Every row gives one point. Any point is a mix of the corners, with weights that add up to 1. It lies inside the corners' shape when no weight is negative. Is each point inside? If not, which corners have a negative weight?

Corners:
(1): -12; 69
(2): -12; -82
(3): 11; 27
Points:
-4; 31 -> inside
4; 34 -> inside
7; 16 -> inside
11; 5 -> outside (1)
-14; -68 -> outside (3)
-2; -28 -> inside
-8; -41 -> inside
5; 50 -> outside (2)
6; 9 -> inside

Corners:
(1): 56; 16; 68
(2): -64; -5; -75
(3): -18; -25; -26
(4): 6; 4; 42
Points:
-44; -3; -50 -> inside
-1; -3; 21 -> inside
5; 3; 36 -> inside
15; 12; 29 -> outside (3)
32; -1; 40 -> outside (2)
1; 8; 19 -> outside (3)

Corners:
(1): -46; -45; -11; -32; 1; -53
(2): 39; -2; -22; 50; -63; -5
(3): -1; -45; -31; -11; -64; 13
(4): 34; 73; 43; 0; -3; 28
(5): 13; 39; -19; 17; 3; 39
(6): -34; -36; 69; 70; -59; -24
(7): 9; 6; 63; -64; 57; 14
Points:
-35; -29; 20; 27; -39; -25 -> outside (2, 7)
-14; -17; 23; -9; -13; -1 -> outside (2)
8; 10; 6; 27; -26; 11 -> inside
-12; -34; 5; -4; -25; -11 -> outside (4)
-5; -9; -5; 5; -14; 3 -> outside (4)
-20; -46; 33; 26; -46; -22 -> outside (4, 5)

Corners:
(1): 17; 19; 11; -37; 32; 2; 6; -130
(2): 19; 11; 84; -32; -29; 4; -51; 59
(3): -42; 20; -3; 14; 26; -11; 15; -94
(4): -36; 11; -4; -67; -35; 6; 21; 12
(5): 13; 56; -21; 6; 20; 3; 21; -69
(6): 16; 7; 49; 6; 11; -47; 40; -55
(7): 6; -25; -5; 6; -75; -2; 40; 9
(8): 6; -36; 16; -21; 13; -40; -44; 81
(9): 10; 15; -13; -6; -58; -48; -42; 21
Points:
-7; 7; 13; -27; 4; -16; -11; -11 -> outside (7)
-5; -6; 12; -12; -12; -17; 3; -24 -> outside (5)
19; -17; 54; -27; -78; -43; -38; 118 -> outside (1, 3, 5)
4; -2; 22; -16; -4; -13; 4; -13 -> outside (9)
-17; 9; 15; -32; -5; -18; -14; 34 -> outside (1, 7)
6; 0; 21; -8; -23; -16; 0; 15 -> outside (1)
-5; 12; 4; -3; -23; -12; 8; -2 -> outside (1)
2; 11; -18; 9; 8; -15; 1; -42 -> outside (2, 4, 6)

Corners:
(1): 49; 44; 9; 5; -78; 30; -29; -46; 12; 15; 50
(2): 22; 32; -14; -27; 81; 1; 27; -21; -2; 4; -9
(3): -27; 51; 14; 58; -6; 33; 65; 37; 159; 14; 63
(4): -14; -58; 3; -37; -32; 38; 2; 11; -56; -79; 3
(5): -71; 98; 39; 22; 5; -14; 54; 45; 31; -8; 74
(6): -63; -84; -31; -59; 3; 15; -2; -14; -52; 14; -15
(7): 8; 67; -26; 42; 1; -37; -71; 6; 9; 7; 88
(8): -13; 5; -61; 10; 4; 20; 11; 39; -20; -22; 18
(9): 12; 37; 4; -34; 2; -36; -18; -27; -24; -32; -69
(10): -3; 43; 7; -46; -32; -2; -47; 21; 5; 33; 17
(11): -20; -37; 21; -52; -29; -43; -8; 18; -37; 39; 26
(12): -50; -30; 27; -36; 17; 50; -1; 58; -35; 14; -4
Points:
-15; 6; -7; -13; 20; 14; 9; 0; -6; -6; 8 -> outside (10, 11)
-14; 9; -1; -17; -24; -1; -16; 5; -8; 0; 16 -> outside (2)
-3; 2; -5; -24; 7; 3; 4; 3; -17; -12; 5 -> inside
3; 26; 26; -6; 0; 16; 4; 4; 2; -7; 17 -> outside (6, 8, 10)
-24; -12; -11; -17; -7; 18; 2; 21; -17; -9; 24 -> outside (9)
-26; 10; -10; -15; 9; -1; 0; 24; -7; 2; 19 -> outside (1)
-2; -6; -4; -21; -4; -1; -6; 6; -3; 12; 14 -> outside (5)

Corners:
(1): -42; 37; 14; -11; -30; -22; -36; -34; 22; -1; -66; 46
(2): 20; 84; 11; -50; -41; -36; -2; -13; -4; 4; -65; 35
(3): -10; 26; -29; -34; -21; -13; -28; -18; -32; -44; -14; 84
(4): -39; 46; -67; -55; -13; 14; 2; 8; -36; -7; -40; 1
(5): 24; -54; -23; 89; -10; 64; -26; 18; 3; 14; 34; -49
(6): 38; -82; 24; 25; 35; 43; -33; 23; 14; 14; 62; -26
(7): -31; 92; -1; -28; -23; -22; 28; -11; -38; -4; -35; 39
(8): 24; -68; -29; 32; 24; 29; -46; 9; 38; -28; 70; -76
(9): 29; -13; -7; -1; 2; -26; 37; -41; 18; -13; -58; 9
(10): -4; 34; -13; -30; -66; -5; -17; -40; -51; -44; -35; -11
(11): 13; -7; 11; 36; -1; 47; -20; 48; 6; -42; 40; -30
(12): 10; -95; -1; 60; -20; 33; 11; 12; 58; -32; 73; -39
(13): -1; -33; -15; 23; 2; 118; 14; -5; -4; -8; 89; -69
Points:
7; -46; -6; 29; -15; 8; -25; -2; 23; -25; 1; -29 -> outside (2, 3, 7, 13)
9; -25; -17; 31; -6; 28; -24; 2; 8; -9; 20; -26 -> inside
7; -19; -13; 4; -2; 23; -21; 0; 0; -19; 24; -4 -> inside
10; -19; -10; 12; -8; 8; -10; 0; 11; -16; 7; -12 -> outside (13)
0; 12; -10; -3; -11; 12; -12; -4; -9; -12; -5; -2 -> outside (12)
15; -23; -21; -3; -14; 29; -3; -11; -6; -9; 11; -41 -> outside (1, 3, 7, 11)
0; 18; -11; -17; -30; 3; -14; -17; -20; -25; -14; 11 -> inside

Corners:
(1): -19; -15; -7; -3; 7; 49; 46; 55; -46; -11; 9; 43; 9; 18; -8; -1; 57; -14
(2): 54; 33; 38; 20; 72; -37; -2; -31; 21; 38; -9; -16; 7; -85; 2; -23; 12; 15
(3): 75; -4; -5; -47; -22; 0; 41; -35; 45; 26; 53; 22; 64; 33; -16; 77; -16; -34
(4): 43; 11; 12; -6; 10; -30; -40; 0; 24; -40; -1; -27; 40; -48; 21; 10; -5; -22
(5): 42; -43; -32; -17; 15; 21; 19; 23; -41; -20; 2; -10; 3; -67; -29; 14; -13; 0
(6): 31; -6; 11; 19; 1; 17; 31; -36; -6; 13; -38; -15; 61; -37; -6; -51; -45; 13
(7): -17; -44; 2; 32; 51; -25; 24; -3; -11; 49; -40; 42; -3; 8; 3; -66; -15; 8
(8): 42; 30; 38; 73; 53; -36; 17; -57; 19; 6; -34; 10; 40; -33; 17; 25; 12; 27
(9): -22; 31; 58; 23; 0; 30; 42; 55; 3; -11; 17; -7; -67; 3; 1; 8; 2; -20
(10): -12; 32; -10; -34; -59; 1; 58; 77; 69; -26; -11; 86; 9; -19; -2; 91; -34; -48
(11): -44; -33; 6; 14; 46; 37; 48; -57; 50; 36; -18; -13; 6; -10; 1; -7; 29; -35
(12): 24; 31; -18; 27; -76; 22; -32; -15; 54; -8; -68; 13; 64; -78; -40; 98; -23; -40
(13): 31; -22; 19; -37; 47; 64; 22; 9; -8; 19; -27; 1; -12; 26; -6; -38; -23; -14
(14): -41; 18; -23; 56; 84; -16; 72; -67; 18; 60; -20; -42; -28; -13; 55; -44; 92; -13
(15): 2; -10; 19; 2; 44; 51; 48; 40; -17; 58; 28; 28; -43; -22; 48; 23; -5; -24
(16): -15; 24; -24; -55; 29; -2; 7; -56; -50; 33; 2; -53; -36; 2; 19; 5; 41; 20
(17): 86; 4; -3; -69; -78; 34; -22; -70; 24; 4; 48; 30; 3; 18; 1; 62; -21; -82
(18): -55; 23; -19; 40; 45; 74; 47; 38; 44; 10; 27; 23; -44; -9; 9; -9; 18; -32
(19): 25; -47; 63; 38; 2; 12; 1; 39; 24; 13; -46; 56; 0; -12; 46; -47; -45; 30
Points:
6; 8; -2; 1; 22; 6; 26; -24; 5; 21; -6; -5; -3; -15; 15; -1; 18; -12 -> inside
18; 8; 14; 20; -3; 10; 30; -1; 34; 16; -17; 38; 15; -5; 4; 7; -10; -17 -> outside (4, 5, 11, 15, 16)
26; 2; 16; 15; 21; 1; 14; -15; 12; 11; -10; 10; 12; -22; 12; 7; -2; -6 -> inside
7; 1; -6; -5; 13; 10; 28; -9; 13; 13; -7; 14; 12; -14; 2; 16; 7; -19 -> outside (9, 19)
5; -2; 13; 17; 18; 9; 9; 16; 11; 7; -8; 15; -10; -35; 24; 7; 3; -12 -> outside (3, 6, 13)
5; 6; 10; 8; 23; 15; 30; 1; 9; 13; -7; -1; 1; -21; 11; 5; 5; -3 -> outside (7, 17)

Corners:
(1): -54; 21; -6; 9; 12; 54; 25; -2; -5; 102; 0; 23; -4; -56; -42; 44; -36; 42; 18; 17
(2): -4; 32; -70; 31; -34; 30; 0; -20; -18; 42; -29; 48; -11; -40; -33; -13; -22; 0; 23; -14
(3): -24; 63; -75; 70; 14; 54; 52; 23; -52; 63; 47; -9; 7; -81; -33; 26; -45; -4; 31; -61
(4): -55; 14; -70; -4; 53; 33; -26; 49; -62; 56; 33; -26; 41; -19; -35; 27; -11; 26; 21; -39
(5): -2; -5; 44; 44; -9; -48; 1; 64; 54; -15; 3; 32; -9; -42; -25; -34; 2; -2; -27; 9
(6): 52; -12; 63; -32; 34; -28; 1; -12; 76; -33; -28; -41; -15; 19; 22; 0; 29; 7; -11; -12
(7): 35; -57; 46; -5; 16; -46; -22; -8; 29; -31; 13; -16; 20; 47; -2; -36; 21; -15; -53; -41
(8): 13; 50; -31; 81; 23; 19; 43; -36; 48; 55; -34; 99; -8; -24; 8; -10; -70; 34; 26; 31
(9): -4; 50; -39; -7; 33; -14; -5; 32; 49; 37; 30; 18; 31; -11; -39; 10; -29; -2; -7; 2
(10): -8; 1; 64; -4; -38; -13; 11; 12; 33; -25; -25; 26; -22; 1; 58; -9; 21; 8; -49; -45
(11): 18; -29; 68; 36; 19; -29; 95; -38; 35; 35; -52; 23; 16; -51; 15; 24; 46; 30; -30; 28
(12): 70; -36; 77; 9; 11; -72; 33; -25; 6; -39; -36; -16; -28; 16; 34; 41; -12; 18; -33; -8
(13): -65; 14; -32; -43; 45; 22; 14; 23; -13; 17; 57; 42; 0; -26; -52; -14; -37; -6; 41; -20
(14): -22; -11; 49; 3; 26; -40; -36; 32; 45; -79; 20; -37; -21; 56; 27; 34; -3; -39; -33; -25
(15): 29; -30; -9; -29; 74; -37; -65; 16; 50; 4; 24; -9; -25; 39; 35; -38; 3; -32; -32; 1
(16): -82; -35; -4; -29; 49; -65; -8; 16; 3; -1; 65; -26; 22; 37; 7; -26; -21; -13; 44; -25
(17): -15; 66; -14; 24; 15; -14; -41; 47; 20; 37; 60; 23; 39; -56; -27; 75; 10; 4; 69; -9
(18): 55; 26; 60; 22; -18; -1; 12; -13; 6; -6; -39; -1; -10; -13; 19; -54; 17; 17; -55; 53
(19): 87; 19; 22; -9; -15; 25; 57; 25; -5; 40; -29; -24; 17; -19; -33; 8; 52; 16; 6; 32
(20): -20; 56; 80; 23; -7; -45; -18; 12; 45; -24; -30; 21; -39; 41; 27; -55; 38; -5; -33; -27
(21): 52; -25; 69; -6; -26; -59; 7; -1; 44; -69; 37; -42; -51; 26; 23; -23; 45; 14; -54; 17
Points:
13; 3; 19; 5; 16; -26; 2; 9; 24; -6; 6; 0; -5; 2; 5; -3; 2; 3; -11; -7 -> outside (1)
-8; 7; 43; 10; 4; -39; -3; 8; 29; -19; 16; 2; -20; 4; 3; -17; 12; -7; -24; -6 -> outside (4, 6, 8, 10, 19)
10; -2; 15; 4; 23; -23; 0; 6; 26; 3; 4; 3; -7; 2; 6; -5; -4; 3; -8; -4 -> inside
11; 1; 29; 10; 9; -22; 6; 6; 26; 5; -9; 5; -2; -2; 10; 4; 9; 11; -13; -1 -> outside (3, 13)
-6; 4; 28; -1; 15; -21; -2; 11; 23; -3; 4; 10; -5; 1; 0; -7; 5; 4; -2; -3 -> outside (3, 9)
-7; -2; 13; 3; 13; -18; 11; 13; 29; -5; 8; 4; -4; 2; 3; -18; 11; -3; -14; -20 -> outside (1, 12, 17, 18)
